Rows are points. Before rounding, the points of a table are all equally far from one centre. They may lie mostly on one side of it. Where is the centre, to within rounding?

Points (7 x 2):
42  224
169  -255
457  35
458  0
-14  -154
-21  -146
91  251
Centre: 194  8

Points (8 x 3):
-77  -41  -307
-178  277  267
262  -109  334
4  361  10
71  351  147
167  75  406
234  -305  -17
-89  -118  -293
Centre: -17  -22  77

Points (13 x 6):
184  -98  -219  47  -104  -407
370  -21  -88  -78  -316  -336
238  -55  -39  -291  -346  -342
333  18  -135  43  -245  -339
135  41  -204  -22  -299  -377
137  13  -270  -105  -319  -306
240  -173  -255  -156  -300  -251
262  188  -102  -97  -134  -53
355  92  -76  -2  -126  -381
-70  130  -125  -143  -68  -191
197  -63  -7  -99  -331  -442
154  -108  -243  -356  -143  -272
247  158  -146  44  -62  -300
Centre: 166  -42  -55  -128  -126  -223

Points (13 x 9):
128  312  -168  180  -65  16  -190  148  169
-362  66  162  113  -157  -41  427  -159  -39
189  118  -257  403  -103  -160  289  330  -108
84  118  30  318  -235  -307  65  92  -314
-61  -45  -36  309  -255  147  355  72  -349
-29  -80  -225  188  -176  3  365  432  -36
133  295  -66  98  -80  -53  212  286  -263
312  -215  62  345  -248  -109  166  106  -105
21  146  -236  318  -460  -169  -57  116  -261
-33  -106  74  383  122  -97  222  95  43
-300  78  -17  474  -151  -30  61  369  74
97  326  131  220  -322  -16  392  427  -205
63  345  -178  156  -115  -274  -75  157  -78
Centre: 10  171  -13  243  -340  -24  238  43  129

Points (18 x 11):
-224  80  58  116  -364  -242  -366  -175  343  286  -226
15  -102  107  270  -60  45  -286  -38  314  169  -207
-386  -21  157  -90  -406  -446  77  -40  171  106  -354
-292  83  335  76  -283  -117  -209  128  323  463  -30
26  6  244  106  -224  -127  -282  -101  221  484  -106
-102  189  77  302  -142  -108  28  42  373  281  -365
-122  -260  -39  171  -222  -64  -92  -137  259  249  -234
-229  214  383  65  -426  -112  -178  131  402  -78  -182
-211  9  387  170  -319  -74  -184  -57  358  -50  -267
-237  -314  41  -77  -277  38  -161  -89  75  132  -283
-248  163  -168  -45  -292  -244  -356  -96  307  322  76
-372  34  -145  22  -346  -90  -424  -118  237  129  -177
-285  153  -76  132  -281  -136  123  -216  296  -28  -248
-308  -68  -180  -234  -193  -280  -69  -118  327  150  -266
-190  -90  9  130  -216  -172  -9  -185  391  -170  -199
-380  56  40  -44  -191  150  -37  -21  358  265  -108
-294  109  -11  110  -15  -121  -251  -317  269  209  -130
-195  -68  -212  194  -307  -120  117  -121  233  201  2
Centre: -131  95  77  2  -168  -214  -120  121  68  79  -97

Points (17 x 14):
-188  -262  370  394  3  -199  -162  -6  420  160  2  85  -203  -115
50  -288  -60  290  94  -39  -256  -60  338  26  159  311  -65  -268
-93  -193  21  322  93  -414  -252  -105  332  -54  -157  113  100  -145
-20  -110  -54  -82  25  -234  29  -281  471  231  160  483  188  -90
55  95  -172  -98  -136  31  92  -253  131  -73  -85  307  4  -85
75  -353  381  106  55  -318  -92  -128  681  21  110  100  -67  -287
-171  -197  47  345  -55  -45  -125  -294  331  123  -47  300  80  27
-106  -92  34  7  -32  -219  -118  -59  486  414  311  277  323  3
-257  -209  275  130  -16  -264  -14  -174  314  323  95  436  297  -153
-57  -176  5  28  -147  -138  -439  -366  123  110  -33  95  38  -227
-268  156  -46  142  93  59  -103  -57  138  -22  81  438  27  -174
-75  168  610  79  -34  -174  15  18  333  -100  -165  378  124  40
-321  -51  233  40  -132  -228  -162  -34  377  -172  48  466  85  -303
-230  -242  43  -158  66  19  89  -266  547  4  90  287  -51  -163
-104  19  109  81  338  -259  -112  112  412  173  -53  196  111  -534
-156  80  68  57  -222  -80  44  -18  357  225  329  458  -1  -363
-100  -86  146  123  97  -103  -405  -50  296  94  -161  453  -90  -234
Centre: 29  -3  235  -11  9  -149  -41  -45  258  80  89  87  52  -134

Points (22 x 18):
-46  -148  420  252  -148  47  341  -181  -91  -342  204  -131  -3  253  -226  -69  272  -232
-8  -120  112  318  -212  -129  430  -282  -63  -31  -3  30  68  -60  -248  -105  279  -220
188  -98  186  232  -244  -309  393  -240  -39  -290  41  -22  76  81  -72  -144  351  -88
319  -137  403  299  -328  -225  196  14  -261  -277  77  -16  -34  133  -335  -137  176  -322
93  -92  457  311  -116  -107  280  -252  -122  -242  343  -66  -202  138  -229  110  150  -221
146  25  246  322  -292  -151  56  -63  -449  -197  26  7  -71  36  -139  -29  396  -377
199  -232  341  249  -129  -232  316  -92  -5  -203  42  -295  -7  -182  -84  -12  73  -263
244  -142  334  206  -196  -120  351  -188  -289  -58  160  -133  80  50  -115  -229  308  -247
209  21  278  350  -348  -92  415  71  -129  -234  235  -78  38  -138  118  -134  264  -163
161  -90  131  243  -259  -240  421  189  20  -426  184  -12  24  343  10  -252  54  -121
286  -5  214  254  -166  -289  328  -102  -184  -105  211  -219  -136  131  -121  122  425  -295
184  -129  258  244  -324  -167  485  -57  -143  -21  84  131  38  -114  -211  -50  369  -276
-31  7  37  65  -312  -422  250  -139  -142  -312  156  -162  72  -19  -126  72  410  -425
141  -107  192  141  -258  -187  305  -101  -293  -72  158  -178  305  193  106  -70  304  -372
77  -51  208  401  -377  -79  273  -14  15  -141  262  7  -18  31  -38  29  470  -328
168  -59  379  236  -228  -117  351  -129  94  -276  151  -141  116  135  -351  -72  295  -127
187  -72  129  181  -394  -121  258  -212  -371  28  187  -134  -60  82  -286  15  353  -170
256  64  265  82  -344  -1  400  -202  110  -351  190  -209  58  77  -287  -131  142  -121
138  81  421  372  -215  -150  440  -175  -137  -139  186  39  123  77  -137  -25  165  -49
384  -117  334  162  -312  -199  312  90  -48  -201  152  -260  31  126  -84  -122  268  -353
136  -207  307  99  -452  -79  264  -207  -278  -411  286  87  -124  -45  -13  178  206  -56
464  -84  257  160  -178  -178  254  -208  -109  -208  88  -152  -108  42  -233  -56  201  63
Centre: 132  -41  22  74  -101  -35  193  43  -152  -252  189  42  39  47  -141  67  62  -230

Points (30 x 24):
117  130  -89  -75  337  18  216  -107  -137  -326  89  -118  -186  21  89  262  -220  -252  -101  441  -248  2  -185  -27
90  193  -258  -26  120  128  381  65  -316  -445  67  131  18  61  53  304  -74  -359  -114  136  -102  -104  -263  -145
179  238  -239  52  325  267  -6  96  -277  -243  87  159  298  -96  -44  220  -78  -450  -146  201  -171  -196  -222  -259
120  194  -203  -100  150  285  249  114  -166  -372  -38  101  -79  -16  160  232  -99  -338  -152  287  -208  -152  -296  -135
196  213  -266  10  235  134  110  6  -420  -228  -10  117  206  -52  -36  303  16  -292  -420  42  -288  -73  -454  -126
207  32  -274  -137  83  28  -3  70  -126  -377  31  221  44  -242  225  299  -276  -405  -351  247  -178  -152  -367  -125
325  178  -299  -21  180  173  238  195  -282  -355  -116  36  -101  -87  280  131  -220  -413  -319  207  -263  -66  -200  -242
17  395  -268  -24  161  354  144  77  -219  -142  -94  -9  -17  16  55  278  -88  -457  -270  235  -141  76  -304  -140
243  154  -149  -101  168  313  265  -85  -445  56  30  67  -55  -152  121  196  -172  -416  -193  119  -11  -208  -441  -123
247  177  -262  -263  334  265  102  56  -306  -146  -40  110  -25  -115  34  308  -59  -551  -209  191  -265  -222  -109  -147
289  104  -292  -170  223  207  300  198  -159  -172  -89  -14  -4  150  116  263  -183  -319  -4  170  -227  -226  -425  -258
158  49  -65  -40  345  63  123  -16  -330  -332  -4  -31  23  -10  217  163  -145  -221  -250  480  -202  -182  -261  -211
308  341  29  -234  276  120  -92  57  -103  -239  142  -23  147  19  30  335  55  -434  -276  -58  -253  -10  -470  -160
80  -83  -65  -149  167  142  64  -71  -375  -86  -51  25  223  0  -11  373  -168  -346  125  231  -268  239  -255  -167
173  372  -124  127  420  187  50  0  -220  -256  99  151  250  -154  -143  229  -373  -311  -116  277  -120  30  -183  -177
120  115  -226  -249  345  96  81  77  -107  -257  -167  -37  27  -256  112  447  -264  -584  -139  208  -95  -57  -252  -136
120  82  -313  51  62  222  176  279  -290  -120  132  49  188  -216  23  237  -158  -573  -193  229  -196  -104  -285  -217
238  528  -314  -169  180  122  -25  -104  -237  -105  168  211  -114  52  24  359  -85  -324  -256  74  -97  -152  -195  -180
126  321  -190  57  183  82  41  240  -307  -137  -133  53  52  -174  105  398  52  -376  -400  109  -174  -187  -191  -121
137  307  -72  -71  85  108  235  198  -134  -93  -9  -3  -93  -66  132  334  -3  -341  -363  347  34  -143  9  -145
-147  345  -163  -22  408  63  157  -135  -322  -169  -67  -95  87  154  -99  239  -168  -534  -288  185  -204  116  -225  -281
207  -83  -10  -210  236  166  158  311  -114  -64  -45  129  4  49  -8  394  26  -549  -42  188  -144  -33  -420  -284
250  204  -196  -56  179  176  221  230  -342  -291  78  36  -147  -154  16  338  -218  -494  -158  224  30  -55  -479  -188
274  160  -191  -114  255  362  142  -11  -191  -369  115  -29  -51  -157  -96  280  -118  -452  -283  164  -126  -48  -349  -85
297  223  -280  -153  240  300  218  -56  -336  -242  -32  245  28  37  50  277  -106  -497  -168  -37  -62  -192  -235  -87
141  175  -322  -106  86  215  273  64  -353  -228  36  77  3  -188  -50  370  -314  -389  -237  176  -231  -217  -138  -84
117  -2  -153  164  147  117  238  180  -400  -197  18  84  17  -58  70  295  -163  -457  -139  294  -312  -126  -191  -5
83  230  -142  1  175  45  33  185  -242  -309  -48  26  -7  -6  26  548  -255  -287  -307  348  -107  -142  -230  -252
265  149  -248  -59  361  193  153  -21  -380  -215  -62  -145  169  -100  151  390  -166  -315  -335  239  -216  29  -156  -282
44  87  -329  54  141  39  173  30  -313  -369  113  433  39  -42  19  285  -264  -291  -243  87  -303  -101  -254  -38
Centre: 134  77  -104  -130  234  -72  40  111  -178  -35  52  53  -5  0  -8  59  -244  -281  -218  -13  -76  50  -192  -183
